Rows are points. The last column is the point's height on a tilted bowl or saddle (a function of degree 2), plus a little noise. Along how many of its main directions does it bend up, bend down or stay straight?
In the rows, zero is written as 128.

Points:
[[174 130 118 111]
 [ 95 161  80 169]
 [167 155 131 143]
 [118  69 183 186]
 [137 127 145 131]
 [ 96 152 136 129]
 [126 109 146 126]
 [143 138 121 131]
 [105 140 125 124]
 [126 145 112 138]
 [130 173  75 202]
 [ 80  75 137  92]
 [ 93 132 121 108]
 [ 87 158 145 125]
 [103 111  95  98]
 [159 133  54 106]
 [139 167 158 164]
 [145  86 114 112]]
Directions: 1 up, 1 down, 1 straight

Points, 26 rows:
[[141  54 118  88  72]
 [124 208  78 140 102]
 [153 101 136  76  81]
 [108 144 129 152 122]
 [138  96 121 112 103]
 [134 143 114 122 116]
 [183 160 123 157  99]
 [143 118  93 118 107]
 [119 108 132 158 115]
 [151  91 146 148  99]
 [106 170 120 195 112]
 [151 129 100 112 105]
 [151  96 116 118 100]
 [117 143 172 146 109]
 [134 106  87 137 109]
 [ 80 152 161 110 107]
 [135 140 140  96 104]
 [123 108 126  84  98]
 [176 106 122 102  86]
 [ 99 145 110 174 120]
 [163  61  40 139  59]
 [104 132 125 141 121]
 [113 124  58 149 108]
 [143 121 101 158 113]
 [133 138 118 146 119]
 [175 143 139  88  84]]
Directions: 0 up, 4 down, 0 straight

Points, 40 rows:
[[136 154  98 157 146 157 155]
 [148 158 120  84 142 120 118]
 [ 91 140  96 126 182 102 137]
 [127 103 149 112 150 169 143]
 [127 162 120 111 145 110 111]
 [113 188  83 111 135 177 196]
 [103 169  56 127 141  83 116]
 [119 181 161 162 160 166 190]
 [123 104 137  90 139 160 142]
 [131 126 125 136 161 154 141]
 [127 140 111 114  51  98 139]
 [126  83 117 129 150 102 146]
 [124 141  89  74 132 109 127]
 [138 108 140  76 126 155 141]
 [145 197 180  88 116  85 173]
 [121 117  79 104 157 129 144]
 [150 121  98 149 130 113 121]
 [121 156 103 158 142 129 124]
 [144 103 141 217  89  95 166]
 [118 138 137 206 157 137 164]
 [170 110 118 175 125  78 142]
 [123  97  75 144 127 115 148]
 [150 141 154 153  99 161 140]
 [129 137 141 146  81 136 125]
 [115 173 140  92 132 132 142]
 [112 121 158  78 137 119 159]
 [ 89 126 138 147 127 159 130]
 [143 133 151  84 172 100 156]
 [146 125 101 142 115 141 126]
 [148  71  93 168  90 203 233]
 [161 146 147 103 139 111 120]
 [162 119  61 142 105 100 140]
 [ 81 152 137 114 108 152 147]
 [137 132  80 148 130 131 135]
 [130 174 116 167  84 143 136]
 [ 67 119 114 101 125 147 153]
 [169 104  68 163 164  93 187]
 [139 152 157 132 109 131 123]
 [133 104 148 172 106  54 142]
 [158 168 144 102 122 113 114]]
Directions: 4 up, 0 down, 2 straight

Points (41 x 7):
[[153 162 113 100 165 171 177]
 [ 93 168 138  87 147 194 205]
 [129 102 128  81 118 158 121]
 [177  95 144 153 145  71 163]
 [118 197 115  79 125 110 118]
 [153 109  90 162  89 160 139]
 [154 160  92  99  95 116 126]
 [151 159 129 143 172  96  97]
 [170  94  92 132 172 108 123]
 [115 131 100 185 150 168 178]
 [141 142 131 158 149 109 126]
 [140 162  91 100 118 111 129]
 [132  68 134 106 198 154 116]
 [144 146 142 167 127 158 162]
 [143 140 151 158  82 156 123]
 [ 89 140  93 123 158 111 123]
 [131 110  99 138 126 129 127]
 [138 130  80 114 148 139 128]
 [143 113 101 161 133 199 167]
 [ 95 178 172 175 152 176 195]
 [173 118 123 185 100  95 192]
 [139 147 129 101  98  71 116]
 [134 149 101 148 106 167 138]
 [ 90  93 124  89  98 128 124]
 [178 152 109 125 131  89 140]
 [105 103 106  98 129  94 128]
 [ 72 114 143  87 100  93 154]
 [103 120 141 121 133 133 134]
 [134 141 142 115 125  78 108]
 [154  58  37 120 125 148  60]
 [159 118  99 144  93 127 140]
 [141 167 138 154  86 120  97]
 [168  82 149 130 110 144 160]
 [183 139 134 116 169 127 146]
 [119 112 116 161  86  98 151]
 [ 79 123 115 150 140 152 149]
 [153 123 108 137 102 112 139]
 [131  85 132 141 130  97 146]
 [104 174 149 157 176 114  98]
 [169 139 131 136  74 128 118]
 [167 153  98 122 102 139 136]]
Directions: 4 up, 2 down, 0 straight
